Each row of a before or after table is a point. The points were changed in one or more steps. Then noise was added and the rows were shuffled. The steps act on how far a point lies along the listed directions, d1 being the first. Write out the steps. A step turns or swaps two directions, mirrors them in a line or flattens them onto one, adds a multiple of one to another, or multiplies one. Angles are multiples of 10 degrees, from the lower direction toward the higher: turns from -170 to 170, lines from 10 to 170 but not 90. Use the fewest steps. Two steps may share a direction if one is a turn and the other turns, adds or multiplies; they go together, in the order done. Otherwise the lowest direction goes first.

Directions:
(1): [ 1.73  0.28 -2.55]
(2): [ 2.45 -1.09  1.54]
(3): [-0.76 -2.88 -0.83]
Before (10 x 3):
[[-0.75  0.31 -0.92]
 [ 0.08 -0.49  0.65]
 [-0.44 -0.22 -0.63]
 [-0.58 -0.48 -0.13]
 [-0.34 -0.25  1.11]
 [ 0.40 -0.43 -0.05]
 [-0.01 -0.44  0.19]
 [-0.14 -0.38  0.23]
 [-0.03 -0.31  0.11]
 [ 0.03 -0.52 -0.40]]
After:
[[-0.23 -1.21 -0.85]
 [-0.39 -1.57 -0.73]
 [-0.32 -1.11 -0.05]
 [-0.38 -0.89  0.42]
 [-0.21 -0.80 -0.33]
 [-0.30 -0.24  1.10]
 [-0.27 -0.74 -0.07]
 [ 0.03 -0.25 -0.75]
 [-0.50 -1.80 -0.42]
 [-0.37 -0.93  0.05]]
Steps: flatten d1 and d2 onto the line at 160 degrees; multiply d3 by 3

Directions:
(1): [-2.31 -0.55  1.83 -0.57 -3.06 -0.68]
(2): [ 0.10 -1.31  0.10  2.49 -0.96  3.21]
(3): [-0.94 -2.46 -0.52  2.26  0.96 -2.42]
(4): [-0.26  3.01  1.61  2.60  0.30 -0.75]
(5): [ 3.56 -0.88  1.53  0.26 -1.41 -1.13]
(6): [-0.40 -1.12  3.25 -0.80  2.42  0.80]
Before (10 x 6):
[[ 0.02  0.03  0.35 -0.26  0.64 -0.38]
 [ 0.27 -0.69  0.31 -0.02  0.42  0.06]
 [ 0.14 -0.07  0.18 -0.43 -0.09 -0.14]
 [-0.54  0.03  0.12 -0.06  0.34  0.06]
 [ 0.02  0.01 -0.18  0.93 -0.41 -0.30]
 [-0.19 -0.56  0.22 -0.41  0.02 -0.33]
 [ 0.13 -0.20  0.16  1.08 -1.11 -1.17]
 [ 0.06 -0.04  0.04 -0.12 -0.10 -0.04]
 [-0.29 -0.33  0.12  0.28 -0.31 -0.48]
 [ 0.22 -0.61 -0.63 -0.59  1.12 -0.03]]
After:
[[ 0.10  0.28  0.37 -0.11 -0.05 -0.24]
 [ 0.03  0.04  0.18 -0.04 -0.03 -0.06]
 [ 0.18 -1.71  0.00 -0.21 -0.83 -0.71]
 [-0.48  0.27 -0.31  0.12  0.01 -0.08]
 [-0.28 -0.49  0.14  0.14 -0.27 -0.43]
 [ 0.07  0.70  0.32  0.55  1.41 -0.32]
 [ 0.25  0.28  0.25  0.80  0.13 -0.26]
 [ 0.06 -1.07 -0.36  0.02 -0.24  0.01]
 [ 0.09  0.47 -0.35  0.08  0.07 -0.62]
 [-0.25  0.25  0.56  0.31  0.05 -0.56]]
Steps: multiply d4 by 1.3; turn d4 and d6 by -130 degrees

Directions:
(1): [-1.17  2.39 -2.32 -1.96 -1.33 -0.16  2.21 -2.37 -0.35]
(2): [-1.57  0.29  2.66 -2.01 -1.34  0.84  0.06  1.36 -3.27]
(3): [ 2.49  1.43  0.31  2.19  1.22  0.46  0.40 -1.75 -3.26]
Before (12 x 9):
[[ 0.39 -0.58  0.11  0.52  0.56  0.12 -0.42  0.06 -0.30]
 [-0.07 -0.55 -0.24  0.10 -0.02 -0.11 -0.24  0.35  1.00]
 [-0.01  0.28  0.13  0.06  0.12  0.39 -0.50  0.18 -0.59]
 [ 0.23  0.08 -0.56  0.70  0.39 -0.06 -0.35 -0.03  0.64]
 [-0.45 -0.28  0.20 -0.19 -0.14 -0.16 -0.36  0.68  0.71]
 [-0.04 -0.44  1.19  0.09 -0.04  0.46 -0.56  0.87 -0.70]
 [ 0.71 -0.01  0.34  0.89  0.23  0.11 -0.13  0.18 -0.06]
 [-0.68 -0.72  0.40 -0.47 -0.16  0.16 -0.30  0.96  0.63]
 [ 0.01  0.74 -0.48 -0.01 -0.20 -0.24  0.31 -0.25 -0.36]
 [-0.58  0.02  0.83 -0.64 -0.28  0.45 -0.14  0.52 -1.10]
 [ 0.54  0.35  0.35  0.71  0.49  0.45 -0.17 -0.07 -0.81]
 [ 0.47 -0.75  0.38  0.42  0.14  0.01 -0.49  0.21  0.21]]
After:
[[ 0.03 -0.58  0.10  0.14  0.02  0.02 -0.31  0.57  0.55]
 [-0.11  0.17 -0.37  0.34  0.21 -0.01 -0.25  0.16  0.37]
 [-0.27 -0.05  0.12 -0.37 -0.01  0.29 -0.12  0.23 -0.44]
 [-0.05  0.47 -0.19  0.09  0.05  0.36  0.18 -0.23 -0.17]
 [-0.25 -0.73  0.47 -0.09  0.10  0.10 -0.37  0.90  0.59]
 [ 0.08  0.81 -0.42  0.04 -0.08 -0.23  0.20 -0.22 -0.49]
 [-0.13 -0.51 -0.19 -0.05  0.19  0.00 -0.22  0.00  0.01]
 [ 0.06 -0.68  0.20 -0.03 -0.10 -0.03 -0.39  0.24  0.44]
 [-0.22 -0.43  0.51 -0.10 -0.14  0.29 -0.37  0.65  0.21]
 [-0.12  0.29 -0.13  0.02 -0.03  0.29 -0.39  0.04 -0.25]
 [-0.20 -0.25  0.29  0.09  0.05 -0.09 -0.44  0.73  0.48]
 [ 0.18  0.11  0.04  0.14 -0.26  0.02  0.13  0.17  0.34]]
Steps: flatten d1 and d3 onto the line at 40 degrees; multiply d2 by 0.4

Directions:
(1): [-1.92 -0.26 -1.09  1.40  2.86  0.62  4.06 -2.02 -0.84 -1.10 -0.33  0.49]
(2): [-0.77  0.77 -0.88  2.82  1.34  1.51 -0.37  2.77  2.42  0.65 -1.09 -2.99]
(3): [ 1.10 -0.86  0.03 -1.46  0.73 -3.00  1.17 -0.70  4.55 -1.38 -0.22 -0.41]
(4): [ 1.68  1.79  1.50 -2.16  4.25  2.01 -1.49 -0.39  0.25  0.07 -0.50  0.70]
Before:
[[ 0.32  0.13  0.26 -0.82  0.15 -0.27 -0.80 -0.27 -0.14 -0.05  0.14  0.22]
 [-0.17 -0.51  0.11 -0.07 -1.44 -0.61 -0.01 -0.07 -0.24 -0.15  0.16  0.19]
 [-0.26  0.00  0.10 -0.40  0.35  0.03  0.24 -0.05  0.32 -0.11 -0.09  0.20]
 [-0.13 -0.69 -0.64  0.45 -0.87 -0.47  0.07  0.39  0.34  0.31 -0.12 -0.04]
 [-0.15  0.12  0.07 -0.20  1.04  0.43  0.79 -0.43 -0.34 -0.23 -0.08 -0.01]
 [-0.57  0.21 -0.42  0.43  1.47  0.40  1.45 -0.93  0.05 -0.29 -0.46  0.15]
 [ 0.40  0.53  0.36 -0.73 -0.13  0.42 -0.56  0.09 -0.10  0.11  0.11  0.26]
 [ 0.07  0.08 -0.16 -0.30 -0.45  0.35 -0.08  0.05 -0.90 -0.02  0.21  0.19]
 [-0.15 -0.03 -0.06 -0.21  0.35 -0.16  0.55 -0.58  0.08 -0.21  0.05  0.27]]
After:
[[-0.39 -0.10 -0.21  0.24  0.11 -0.16  0.63 -0.37  0.18 -0.17  0.01  0.04]
 [-0.28 -0.02  0.26  0.31 -0.89  0.47 -0.51  0.40 -0.81  0.20 -0.06  0.00]
 [-0.16 -0.38 -0.44  0.50 -0.64  0.35 -0.33  0.46 -0.83  0.59 -0.08  0.18]
 [ 0.15  0.03 -0.07 -0.38  0.02 -0.62 -0.59  0.06  0.47 -0.07  0.06 -0.21]
 [ 0.32  0.35  0.01 -0.53  0.38  0.57 -0.22  0.18 -0.28 -0.06 -0.01 -0.05]
 [-0.62 -0.03 -0.53  0.37  1.08  0.01  1.75 -1.09  0.17 -0.42 -0.35  0.27]
 [ 0.40  0.39  0.34 -0.64 -0.13 -0.05 -0.27  0.13  0.76 -0.07  0.01  0.00]
 [-0.15 -0.14 -0.08 -0.17  0.85 -0.04  1.03 -0.47  0.18 -0.31 -0.09 -0.21]
 [-0.37 -0.25  0.00 -0.19 -0.06 -0.18  0.44  0.02  0.38 -0.11 -0.01  0.10]]
Steps: multiply d2 by 0; turn d3 and d4 by -70 degrees
